Every row gives one point. The points of each table are mixes of a few directions, plus a little noise. How many directions does each table use, and how many do they share? Where both have some left over, give the other angles between the two spaces (their principal angles), to ten degrees, smallest first.
(in the rows, 128 means zero)

First:
[[ 92  65]
 [124 120]
 [155 176]
 [160 185]
 [109  95]]
Second (6 x 2):
[[150 167]
 [133 136]
 [156 176]
 [ 83  49]
 [144 157]
 [102  83]]
Directions: first 1, second 1, shared 1

First:
[[114 111  97 136  93 149]
 [137 140 149 123 151 114]
 [154 143 159 104 186  77]
 [128 195 230 157 161 167]
 [143 131 138 110 161  94]
 [141  71  46  86 129  64]
 [107 101  77 143  71 164]
 [ 99 135 127 164  76 198]]
Second (7 x 6):
[[ 94 171 131 150 111  74]
 [111 101 146  70 121 163]
 [109 116 129  62 127 162]
 [211  58 130 171 159 187]
 [126 114 146 134 121 128]
 [139 109 138 137 129 138]
 [105 226  76 173 129  45]]
Directions: first 2, second 3, shared 0; angles 70, 80

First (9 x 11):
[[108 136 111 148 160  84 147 124 136  82 176]
 [146 120 144 110  97 168 112 131 120 172  83]
 [145 120 144 109  98 169 112 131 120 171  84]
 [151 118 147 106  91 179 107 132 120 181  73]
 [130 126 130 125 124 133 125 128 128 134 123]
 [ 85 146  92 172 200  32 169 120 145  28 233]
 [155 116 152  99  82 191 103 133 116 193  60]
 [114 134 116 144 152  95 142 125 134  93 164]
 [116 133 117 141 148 100 139 125 133  99 159]]
Second, 9 rows:
[[135 127 102 126 129 116 148 110 143 114 148]
 [140 157  98 124 137 110 142 105 160 120 138]
 [110  62 165 133 110 153 121 155  76 128 130]
 [110  50 154 144 101 153 127 170  66 129 127]
 [133 140 114 131 129 121 133 126 137 128 127]
 [149 249  90 135 151 100 111 130 190 156  79]
 [107  76 204 104 130 161 104 115  92 123 145]
 [159 221  44 134 146  82 153 102 203 126 123]
 [109  72 182 120 119 156 113 137  85 127 135]]
Directions: first 1, second 3, shared 0; angles 50

First, 11 rows:
[[122 123 145 100 113 131 134 111 119 130 115 134 134 137 142 141 138 143]
 [118 110 114 153 132 121 114 122 133 145 161 131  74 132 140 113 127  63]
 [148 161 123 162 141 145 130 137 131 114 137 133 143 144  99 125 101 119]
 [120 109 126 102 125 112 128 136 130 133 111 116 137 100 139 129 149 162]
 [137 150 153 103 115 146 145 115 116 112 101 138 170 150 121 149 123 172]
 [143 151 151  78 121 133 152 141 121 101  68 120 223 113 112 152 137 249]
 [136 150 143 133 122 147 136 114 120 119 129 143 137 160 119 138 111 122]
 [107  85 118  93 125  96 121 140 134 145 113 107 119  80 155 122 165 155]
 [117 124 131 159 120 141 118  92 122 144 174 153  54 175 144 124 111  25]
 [137 118  63 218 177 104  97 184 163 141 182 103  75  83 101  76 113  50]
 [126 130 142 109 118 132 134 117 121 125 116 133 140 135 133 138 133 146]]
Second (9 x 18):
[[152 136  99 198 238 118 141 155 152  76 226 127 151 114 109  83 136  69]
 [136 130 118 152 167 124 132 137 136 110 162 128 136 123 122 112 131 108]
 [119 125 138 102  87 132 124 118 119 147  92 128 119 133 135 145 125 150]
 [113 123 146  85  59 134 120 112 113 160  67 129 114 137 140 156 123 165]
 [111 123 148  80  51 135 119 110 112 164  61 129 112 138 141 159 123 169]
 [142 133 111 168 192 122 136 143 141  98 184 127 141 120 117 102 132  94]
 [121 126 136 107  96 130 124 120 121 143  99 128 121 132 134 141 126 146]
 [141 132 113 165 187 123 135 142 140 101 180 127 140 121 118 104 132  96]
 [117 125 141  95  75 133 122 116 117 153  81 129 117 135 137 150 124 156]]
Directions: first 3, second 1, shared 0; angles 40

First (10 x 24):
[[ 71 166 164  94 124 152  88 143 150 132 150  40  97 107 118 149  57 216
  194 202 186  95 124 128]
 [ 95 139 172 111 130 107 110 170 115 109 119  67 157 111 108 162  35 187
  179 213 154 118 169 144]
 [155 152  58  86 177 141 177 167 136 109 171  33 123 120 144 148  95  61
   82  49 184  74   8 161]
 [137  99 148 167 100 119 115  89 120 143  98 227 132 143 127 101 193 127
  123 132  71 173 191 104]
 [179  95 104 142 153  74 180 170  86  94 101 146 205 134 125 145 106  50
   78  97  97 144 139 159]
 [116 130 133 144 100 164 100  69 155 162 135 185  72 138 138  92 208 149
  134 112 110 142 131  93]
 [124 102 176 149 116  80 120 151  94 111  84 158 188 127 107 144  85 154
  152 199  94 161 222 135]
 [147 122  99 144 119 153 132  82 145 151 137 187  91 142 145  95 215  93
   95  65 105 139 101 107]
 [139 114 134 137 130 105 138 142 110 117 111 142 160 130 123 135 115 116
  122 137 111 141 153 136]
 [117 160  93 106 132 184 121  96 170 153 174  96  54 127 147 109 171 128
  121  75 167  95  43 113]]
Second (9 x 24):
[[136 101 159 159 142  82 117 155 135  85  95 196 176 115 127 135 111 115
  101 135 126 133 151 134]
 [137 102 154 159 142  85 120 150 136  92  98 191 173 116 126 133 114 116
  105 138 121 132 153 133]
 [164  84 167 203 168  59 131 137 153 112  94 234 193 106 115 130 133 120
   95 164  63 161 207 117]
 [114 130 131 111 117 129 117 144 120 103 120 123 131 131 134 133 111 121
  125 116 161 113 102 140]
 [131  95 168 159 138  70 109 170 132  61  82 212 190 113 131 137  97 107
   93 132 144 125 145 142]
 [111 176  78  71 103 208 144  86 115 197 183  10  45 151 133 118 154 151
  172 110 138 120  81 118]
 [112 164  94  81 107 184 135 105 115 165 163  43  72 144 132 122 139 141
  157 111 150 116  85 127]
 [ 84 156 114  60  86 163 106 154  99  88 129  65 103 144 146 134  92 118
  139  86 226  82  40 157]
 [163 146  91 150 151 169 172  52 149 249 188  77  70 134 110 110 198 163
  163 160  20 173 185  82]]
Directions: first 3, second 2, shared 0; angles 30, 60

First (9 x 32):
[[141 144  93 121 149 138  87 102 157 125  78 169 154 134 165 188 109 144
  135 177 128 112  91 114 118 123  93  97 129 129 125 100]
 [114 132 138 126 120 121 156 148  93 139 154 104 109 125 104  95 154 111
  112  79 124 128 162 149 123 124 164 157 123 159 128 144]
 [141  62 202 156  91 120 150 135 167  97 183  94 116 124 102  65  91 141
  166 157 142 175 111  92 180 159 102 115 143   7 144 157]
 [136 132 162 138  92 115 162 139  82 144 151  98  85 126  85  74 158  86
  121  51 134 136 166 141 126 113 184 170  94 150 150 139]
 [157 158  91 123 141 137  78  90 150 133  57 178 145 137 164 195 112 131
  137 165 132 106  88 111 110 110 102 100 109 141 136  87]
 [100 141 125 119 130 122 165 159  78 145 161  98 111 123 103  94 169 110
   98  65 118 121 179 164 114 122 177 167 129 189 116 148]
 [102 111 117 120 153 135 128 142 151 114 149 125 156 124 146 138 115 162
  127 170 119 132 121 130 138 150  98 111 169 110 102 142]
 [134 156 103 121 136 130 114 118 113 141  97 146 127 132 137 153 141 116
  118 114 126 110 130 136 108 112 140 133 110 170 130 112]
 [128 116 122 128 140 133 111 121 159 115 123 140 149 128 148 149 105 152
  139 174 128 132 103 114 137 139  93 103 146  96 120 124]]
Second:
[[168 180 147 188  80 139  84 105 136 133  83 185 122 145 121 138 170 122
  173 130 135 136 101 100  84 157 116 124 117 137 207  63]
 [104  99 107  82 173 104 175 139 115 141 153  75 120 109 130 121 104 123
   67 105 139 111 162 146 160  72 163 151 106 140  67 181]
 [110 104 130  89 124 140 144 148  91 120 154 105 121 132 118 108 115 105
  131  98 100 130 149 165 140 138 142 129 143 138  99 155]
 [129 133 117 121 147 106 150 123 123 147 124 109 115 117 126 128 130 120
   88 107 148 113 147 126 135  83 158 151  93 148 115 141]
 [125 120 125 150 146 128 110 122 185 113 128 143 160 124 152 150 112 175
  139 199 139 137  95  96 136 149  79 102 158  81 129 120]
 [105  99 114  84 159 116 165 142 109 134 155  84 121 116 127 118 106 120
   88 105 127 117 157 152 155  93 155 144 120 137  76 173]
 [155 161 157 186  69 165  64 116 148 105  99 198 144 155 128 138 156 139
  214 167 108 156  80 105  87 212  73  91 169 105 204  61]
 [149 159 127 158 124 114 121 110 138 146 100 143 119 125 127 137 149 127
  117 123 154 120 124 105 112 105 140 142  96 142 158 103]
 [110 101 127 115 142 137 126 138 149 109 149 123 150 127 140 131 104 153
  138 168 116 137 116 130 145 152  96 105 165  94 104 143]
 [126 127 131 107 116 131 142 136  88 134 134 114 107 132 112 111 134  95
  124  80 114 124 151 154 126 120 160 143 116 158 121 139]]
Directions: first 3, second 3, shared 1; angles 40, 80

First:
[[197 150 141 121 116 162 174 120 164 152  71 102  90 108 171 127 163 131
  182  81 112 160 178 123  78 202 117 130 146 187 102  87]
 [ 73 100 132 174 143 124 117 116 133  79 162 136  88 104  62 128  93 157
  181 171 174 155 125 131 169 129  91 128 105 153 123 127]
 [183  88 143 140 100 165 133 128 137 166 116  81 144 122 172 130 145 159
  124  61 103  69 199 114  70 112 115 156 138 121 101 145]
 [104 109 112 146 106 121 110 148 142 151 202 114 173  89  66 125  96 111
  130 155  97 101 182 216  88 118 121 145 146  53 132  93]
 [154  60 125 137  96 144  85 129  90 145 113 105 196 188 223 110 140 138
   55  41  99  46 148  56 142  51 142 172 127 102 112 223]
 [110 115  94 129 124 139 103  73 147 126 153 113 161 120  43 156 118 108
  197 173 143 189 114 162 138 128 119  63 136 116 128 117]
 [172 209 188  70 170 113 198 184 121 170 104 142  59 100 155 154 156 175
   40 137 129  48 105 136  44 121 149 130 120 113 153  86]
 [ 62 144 124 140 163  98 119 116 108  54 117 180  80 151 108 117 110 123
  147 177 183 196  45  83 230 141 124 112  98 185 144 147]
 [ 96 179  94  94 134  86 113 138 110 110 115 181 161 169 149 105 130  50
   95 155 111 188  56 132 193 151 173 115 138 122 157 127]]
Second:
[[109 148 139 204 134  39 163 132 148 148 121 199  69 107 182  58 177 113
   79 112 124 127 153 127 110 153 163 233 139  88 152  62]
 [ 33 129 144 185 151  23 132 135 147  56 140 187  93  98 132  64 169  99
   84 150 157 152 117 154 149 161 139 232  97  88 150  85]
 [ 42 126 134 175 143  46 123 142 136  66 144 180 110 112 135  70 151  96
   89 146 143 149 118 151 161 154 137 216 106  97 147 101]
 [ 71 129 123 205 118  33 135 149 147  94 151 190 102  97 156  48 137  89
   94 133 134 138 145 136 154 156 150 239 123  82 136  87]
 [212 119 107 100  87 198 128 126 135 170 134  70 158 116 111 171  73 145
  187 118 121 104 150 101 113 105 114  57 148 144  85 162]
 [181 131 152  59 151 198 143  87 137 142  96  59 123 120  80 214 150 184
  168 135 158 118 108 121  69 109 101  25 113 162 113 147]
 [123 127 118 110 131 155 107 139  97 144 127 135 152 174 144 131 116 119
  113 119  97 133 121 132 152 119 131 112 141 146 145 148]
 [182 115 122  76 111 201 123 114 136 130 129  56 158 111  80 193  90 155
  189 137 147 115 125 115 110 107 100  39 123 153  88 169]
 [145 141 122  95 148 180 113 133  75 195 104 146 145 216 173 141 140 131
   89  97  69 128 118 129 137 112 143  94 159 162 172 142]
 [180 113 114  71 107 210 112 122 124 135 133  59 172 129  86 190  78 148
  186 133 132 117 124 116 125 103 101  34 129 158  93 179]]
Directions: first 6, second 4, shared 1; angles 40, 50, 50

First:
[[127 120 121 130 124 136 122 126 128 130 134 127 117 120 135 125 122 125
  128 119 130 125 120 119 131 116 130 134 120 128 119 130]
 [128 128 128 128 128 128 128 128 127 128 128 128 128 128 128 128 128 128
  128 128 128 128 128 128 128 127 128 128 128 128 128 128]
 [122  75  79 139 104 180  89 109 131 145 168 119  46  72 179 108  82 110
  133  67 136 111  71  65 151  48 142 168  69 129  69 138]
 [135 192 187 115 157  65 175 151 124 107  80 140 228 195  66 153 184 151
  122 202 119 149 196 204 101 226 111  79 200 128 200 117]
 [134 177 172 118 151  80 165 145 125 112  91 137 204 179  80 147 170 145
  124 185 122 144 180 186 107 203 115  91 182 127 183 119]
 [122  79  83 138 106 176  91 111 131 144 164 119  52  77 175 109  86 111
  132  72 135 112  77  71 149  54 140 165  74 128  73 136]
 [128 133 133 127 130 123 132 130 128 126 124 129 136 133 123 130 132 130
  128 134 128 130 133 134 126 135 127 124 134 128 134 127]
 [124  89  92 136 110 166  99 114 130 140 158 121  66  86 166 113  93 114
  131  82 134 115  85  81 145  67 138 159  83 128  84 135]
 [131 158 156 122 142  97 151 139 126 118 105 134 177 161  98 141 156 139
  125 163 124 138 161 165 115 175 120 104 163 128 162 123]]
Second, 9 rows:
[[121  61  66 142  97 194  78 104 132 150 179 116  23  57 193 102  69 104
  134  51 137 106  56  48 157  25 145 180  52 129  53 140]
 [132 163 161 121 144  93 154 141 126 117 101 134 183 165  94 142 159 141
  125 169 123 140 166 170 113 182 119 101 168 128 168 122]
 [123  85  88 137 108 171  96 112 131 142 161 120  60  82 170 111  90 113
  132  78 134 114  82  76 147  62 139 161  79 128  80 136]
 [130 142 141 125 135 114 139 133 127 123 117 130 150 143 114 134 140 133
  127 144 126 133 143 145 122 150 124 117 144 128 144 126]
 [128 130 130 128 129 126 129 129 128 127 127 128 131 130 126 129 129 129
  128 130 128 129 130 130 127 131 128 127 130 128 130 128]
 [136 205 199 112 164  52 186 156 123 103  70 142 249 209  53 158 196 155
  121 217 117 153 210 220  95 246 108  69 215 127 214 114]
 [126 111 112 131 120 145 115 122 129 134 141 125 101 110 145 121 113 122
  130 108 130 122 110 107 135 102 132 141 108 128 109 131]
 [127 122 122 129 125 134 123 126 128 130 133 127 118 121 134 126 123 126
  129 121 129 126 121 121 131 118 130 133 121 128 121 129]
 [129 133 133 127 131 123 132 130 128 126 124 129 137 134 123 130 133 130
  128 134 127 130 134 135 126 136 127 124 134 128 134 127]]
Directions: first 1, second 1, shared 1

First, 8 rows:
[[131 102 107 106 150 166 137 121 133  62 131  63 122 132  96 127 205 169
  139 133 115 149 120 161 114 114 125  66 175 112  52 155]
 [199  96 127 135 126 163 166 120 158 112 115  92 163 119  48 138 182 174
  162 122 117 173 132 157 116 103 171 103 129 143  69 153]
 [194 147 138 190  83  76 144 118 132 170  93 249 191 145 116 140  58  79
   97 119 175 139 113  86 167 133 171 216  77 180 175  85]
 [ 90  99 140  96 113 155 110 136  98 159 146  75 110  87 159 157 145 174
  150 145 107  94 148 129  96 126  89  90 138  85 150 163]
 [ 94 174 142 136 151 102 120 146 150 167 140 159  93 146 154  87  58  71
  120 112 119 119 141 122 138 144 134 175  89 151 186  97]
 [ 62  93  97  75 143 165  97 119  81  46 145  44  96 119 167 146 217 180
  121 156 119 101 113 144 107 128  61  34 214  61  64 167]
 [115 174 133 101 150  70  95 123 121 139 151 130  93  98 171 133  99 106
  159 118 114 116 116 100 138 144  90 154 131  81 125 111]
 [138 139 140 186 108 127 155 142 152 170 102 213 155 178 113  94  59  72
   77 119 156 134 140 125 148 131 182 188  71 210 203  94]]
Second:
[[ 51 129 210 129 114 158  73 191 112 187 169  78  30  86 125  92 123 198
   52 150 130 104 174  77 121 124  55 180  62  72 155 122]
 [186 128  67 127 139 106 170  81 140  84  98 165 202 159 130 156 132  76
  185 112 126 146  94 166 133 131 182  89 177 170 108 133]
 [110 128 147 128 125 135 116 142 125 142 137 117 106 119 127 120 127 144
  111 133 129 123 139 116 126 127 111 140 114 115 134 127]
 [215 128  36 127 144  95 189  58 146  62  82 184 239 176 131 169 133  50
  213 103 126 154  76 186 136 133 209  69 202 191  98 135]
 [222 128  28 127 145  93 195  52 147  57  78 188 248 179 132 172 134  44
  219 101 125 157  72 191 137 133 215  65 208 196  96 135]
 [105 128 152 128 123 137 112 146 124 145 140 114  99 116 128 117 127 148
  106 134 129 121 142 113 126 127 107 143 109 112 136 126]
 [129 128 127 128 129 127 130 127 128 127 127 129 130 129 128 128 128 127
  130 127 128 129 127 129 128 128 129 128 130 129 127 128]
 [133 128 122 128 129 127 131 123 129 124 125 131 135 131 128 130 128 123
  133 126 129 130 125 131 129 129 133 125 133 132 126 129]
 [ 83 128 175 129 119 145  97 164 119 162 152  99  71 104 126 107 125 168
   85 141 129 114 154  98 123 125  86 158  89  96 143 124]
 [ 46 129 215 129 113 159  70 195 111 191 171  75  22  83 124  89 123 202
   49 152 130 103 177  73 120 123  51 183  57  69 156 122]]
Directions: first 5, second 1, shared 0; angles 50

First, 9 rows:
[[ 97 112 132 137 142 171 112 173 152 116 165 121 152 122 141 114 107 132
  113 109 100 123 142 148 117 125 122 102 141 122  77  79]
 [160 149 147 113 154 136  81 177 104 139 117 123 139  73  94 126 142 152
  144 143 171 156 141 129 111 149 149 127 113 119  98 158]
 [156 133 130  98  95 106 130  50 103 157  67 138 119 140 120 156 154 124
  156 152 189 124 138  93 133 127 132 152 106 134 160 205]
 [127 119 123 116  99 120 144  66 126 141 100 135 123 156 139 144 135 117
  137 134 146 113 133 108 136 119 121 139 122 134 150 158]
 [ 94  96 134 110 104 184 110 100 149 141 125 129 162 146 152 138 119 126
  131 116 143 105 167 120 116 115 117 108 128 125  75 127]
 [177 160 139 116 145  96 106 146  90 140  99 128 114  86  89 132 152 144
  148 153 173 157 121 120 124 148 149 146 110 126 146 179]
 [117 130 122 148 145 124 139 163 139 109 159 124 123 128 132 113 115 126
  111 117  88 131 112 146 131 128 125 122 141 127 131  86]
 [111 110 123 120 101 139 141  80 139 135 115 133 133 159 147 139 126 117
  130 124 132 109 139 116 132 115 117 127 128 132 130 136]
 [113 144 103 192 167  77 189 198 149  73 204 120  88 142 139  90 100 114
   82 105  10 135  61 172 151 125 118 128 163 133 185  23]]
Second, 9 rows:
[[147 105 175 102  72 136 134  98 144 136 120 134 191 164 177 109 124  93
   93 119  97 172 208 146 133  99  96 121 156 148   7  97]
 [111 133 107 152 177 110 119 164  94 132 144 121 126  82 113 121 118 145
  194 155 159 128 105 115  82 129 133 150 120 106 150 179]
 [140 131 106 138 140 143 136 111 107 118 120 127 106 123 102 123 112 127
  145 123 115 114 105  87 142 121 137 116 118 126 153 118]
 [190 142 121  97 105 117 142 123  94 129 117 106 139 117 136 148 137 132
  201 158 125 147 157 112  84  95 138 161 141 132  95 166]
 [147 143 108 114 119 136 138 114 135 121 112 124  81 143 106 155 145 140
  115 116 122  99  93 118 157 140 153 123 118 134 196 116]
 [ 95 136 145 149 138 120 108 161 166 116 157 130 133 117 132 133 135 141
   90 131 150 123 128 182 121 156 121 130 122 127 135 128]
 [ 79 111 129 112 133 117 128 131 155 164 110 148 104 161 141 133 157 130
   72  99 143 111  91 149 170 160 135 118 128 124 190 119]
 [ 85 111 139 201 177 145 105 144 111 102 170 138 177  82 115  66  63 110
  138 136 124 148 149 110 106 118  89 105 119 113  53 114]
 [158 139 122  88  91 130 144 106 145 134 101 124  94 163 129 163 162 134
  104 114 118 111 115 133 159 134 150 130 131 142 173 116]]
Directions: first 3, second 5, shared 0; angles 40, 50, 60

First:
[[109 151 135 121 142 118  63 158 118 145 100 144  99 107 108 141 133 108
  132 101 160  95 129 114 132 126 102 126 138 146 117 120]
 [186 122 180  95 145 157 156 156 112 151 124 103 141  99 140 146 143 164
   79 137 104  62  97 106 163 147 119 136  87 139 158  84]
 [ 93  99 146 126 101 127  99 121 101 146 109 144 100 182  78 116 118 113
  155  89 157 107 125 183 134 125 108  89 141 171  89 125]
 [139 126 166 157 150 160 192 115 152 131 144 100 147  97 187 126 123 128
  133 143  94 171 118 114 148 108 160 149 111  96 155 165]
 [162 151 121 152 169  87 112 160 174 105 136 113 167 161 123 137 143 225
  122 173 152 173 217  80  86 175 137 144 125 143 112 126]
 [165 174  45  91 133  98 103 142 136  96 140 141 143  71 142 144 145 133
   80 167 117 108 129  66  96 146 124 161 132  89 161  89]
 [ 69 124  66 125  83 105  84  97 108 115 123 169  95 148  96 110 114  59
  162  98 151 137 116 171 107 105 118 104 171 126 100 139]
 [ 92  78 189 163 112 158 170  99 125 147 128 116 121 182 127 107 109 117
  174 100 127 163 120 193 151 106 142  99 127 151 102 171]
 [139 125 108 120 116 142 171 106 127 117 145 122 138 102 158 123 126 107
  115 142  92 135  98 127 132 114 143 141 122  93 154 131]]
Second:
[[105 158 155 166 188 112 146 136 174 111 128 117 117  97 140 148 126 155
  164 126 126 157 185  98 123 131 152 149 130  97 141 168]
 [146 115 114 115 102 139 107 132 108 146 127 129 149 134 146 113 132 102
  103 140 128 146  90 129 131 118 118 126 124 138 120 123]
 [151 150 105  92  79 157 144 126 109 115 145 141 130 120 131 126 131  99
   99 130 126 101  66 133 135 105  98 145 138 144 157  78]
 [ 97 101 114  73  53 148 186 106 109  71 148 142 101 149  66 120 112  66
  127 100  84 149  51 217 136 104  94 108 150 103 153  97]
 [ 97 110 170 195 224  77 102 132 165 153 101 106 120 134 129 139 126 195
  180 129 139 149 249 101 116 170 182 110 110 110  84 204]
 [125 102 133 139 143 111 109 123 117 150 114 125 124 154 114 123 128 155
  136 123 139 103 161 136 125 152 141 103 118 142  96 135]
 [156 108 100  95  68 152 106 131  93 143 133 133 158 138 148 106 131  77
   83 142 125 151  51 141 133 107 103 126 127 144 125 106]
 [148 180 134 149 167 127 125 137 148 138 131 130 125 101 152 148 138 174
  133 135 157  70 170  70 126 137 136 157 126 147 145 110]]
Directions: first 5, second 4, shared 1; angles 40, 40, 90

First:
[[ 62 152   7 146  78 136 102 200 100 178  72  77 106 151 164 116 186 141
  123 118 118 201  37  63 211 229 134  94 137  98 184 188]
 [136 125 144 124 133 128 135 118 131 119 131 134 132 124 124 133 121 126
  133 129 125 117 141 138 116 116 129 130 128 131 123 120]
 [142 124 149 130 143 124 121 116 134 126 150 140 128 126 121 119 116 127
  116 133 143 121 141 135 118 108 123 141 122 136 112 118]
 [142 124 148 130 143 124 120 117 134 127 150 139 127 127 121 119 117 127
  116 133 143 122 140 134 119 108 122 141 122 136 112 119]
 [128 129 122 135 134 126 111 133 128 140 142 129 121 132 129 112 129 130
  110 132 146 139 120 118 138 129 122 136 122 130 122 132]
 [136 126 137 132 139 125 116 124 131 133 146 135 125 129 125 116 122 128
  113 132 144 129 131 127 127 117 122 139 122 133 116 124]
 [134 125 145 118 126 130 150 117 130 110 118 131 137 121 124 147 122 125
  148 125 109 109 145 145 109 118 134 122 133 129 130 118]
 [136 125 141 128 136 126 127 121 131 125 138 135 129 126 124 126 121 127
  124 130 134 122 137 133 121 116 126 134 125 132 120 122]
 [132 126 140 122 128 129 140 120 130 117 123 131 134 124 125 138 123 126
  139 127 118 116 139 138 116 120 131 126 131 129 128 121]
 [132 125 146 114 121 132 158 116 129 105 109 129 140 120 124 154 123 124
  157 123 100 105 148 148 106 119 137 118 136 127 134 117]]
Second, 9 rows:
[[136 125 142 125 134 127 132 118 131 122 136 135 131 126 124 130 121 126
  129 129 129 119 140 137 118 116 127 132 127 132 121 121]
 [ 98 139  75 136 106 132 116 160 116 151 104 105 118 138 144 123 153 134
  125 123 124 161  87  98 165 173 131 114 132 115 152 155]
 [138 124 147 126 135 126 132 117 132 120 136 135 132 125 122 130 119 126
  129 129 130 117 142 139 116 113 127 133 126 133 119 119]
 [145 121 161 123 141 126 135 108 136 114 142 142 134 121 118 132 113 125
  130 131 130 108 153 145 105 101 127 137 126 136 113 112]
 [ 87 143  53 139  98 134 110 173 110 159  94  97 114 142 151 120 164 137
  123 122 122 174  72  87 181 190 131 108 133 109 163 166]
 [173 112 210 115 161 123 147  79 147  93 164 162 144 111 105 137  89 120
  132 134 134  77 191 173  71  59 124 149 123 148  90  88]
 [121 130 116 130 123 128 125 136 126 133 122 123 126 129 132 127 134 129
  127 127 126 136 118 121 136 138 129 124 129 125 133 134]
 [132 127 135 127 131 128 129 125 130 126 131 131 129 125 126 128 124 127
  128 128 129 124 133 131 124 123 128 129 128 129 125 125]
 [120 131 114 130 123 130 124 137 125 133 122 122 125 131 132 127 134 130
  126 128 127 136 117 121 138 139 128 124 129 125 135 135]]
Directions: first 2, second 1, shared 1

First, 9 rows:
[[108 127 140 124 158 124 167 107 103 126 131 145 148  97 156 134 129 142
  144 134 112 146 109 129 139 113 104 151 167 117 137 128]
 [171 133 100 133  62 135  44 171 182 135 121  92  85 199  68 116 126  96
   94 116 162  91 166 130 102 159 180  76  43 152 106 128]
 [176 134  97 134  57 136  36 173 187 135 122  89  82 205  62 114 127  94
   90 115 164  88 171 131 101 162 183  72  35 154 105 127]
 [125 126 130 128 133 126 135 124 125 127 128 131 131 122 132 129 128 131
  131 128 126 132 124 128 129 126 125 132 135 126 129 129]
 [162 131 106 132  76 133  59 163 172 135 123  98  92 186  79 117 126 103
  101 119 156  96 160 130 107 153 169  85  58 147 110 128]
 [ 78 120 160 123 201 120 222  80  69 120 134 168 177  49 196 142 131 162
  166 142  90 170  85 126 156  94  73 185 223 102 152 128]
 [ 79 121 159 122 198 120 222  81  67 119 135 169 176  51 196 141 131 162
  166 141  89 171  85 125 155  93  71 184 223 103 151 129]
 [120 126 132 127 138 128 142 123 117 127 128 135 135 117 137 131 128 133
  134 131 123 134 122 129 132 123 121 136 143 125 132 128]
 [128 127 126 128 127 129 126 129 129 128 128 128 127 130 126 127 128 128
  128 127 129 127 130 128 128 129 130 127 125 128 128 128]]
Second (8 x 32):
[[ 92 136 122 122 133 134 154 130 121 126 160 156 122  88 173 101 109 123
  159 122 138 124 135  99 164 100 126 128 101 136 103  92]
 [142 108 194 136 194 104 239  91  97 123 114  86 218 112 162 141 156 183
  180 148  77 152  85 136 134  88  45 165 249  73 107 201]
 [ 65 141  86 111 137 145  88 109  88 125 131 223  76  67 142 153 106 106
   84 124 135 159 121 136 133 156 165 160 120 162 212  56]
 [129 124 132 128 141 125 128 116 115 126 113 133 134 126 118 147 135 134
  113 134 116 143 116 144 116 140 123 142 159 123 156 138]
 [146 133 116 131  93 132 101 155 161 131 140 107 109 158 114 104 121 112
  131 119 151 100 155 114 130 127 149  95  69 139  91 121]
 [146 142  84 129  56 143  39 177 182 135 144 120  65 175  89 100 109  84
  101 109 176  86 178 112 123 150 192  73   8 166  99  91]
 [142 123 130 129 134 124 110 117 119 128 101 126 129 142  99 158 141 133
   97 135 116 143 115 154 102 154 129 141 162 125 168 147]
 [163 118 160 138 136 115 167 129 141 128 122  73 170 156 125 121 145 150
  156 135 114 118 123 127 123 110  95 121 156 101  86 178]]
Directions: first 1, second 3, shared 1
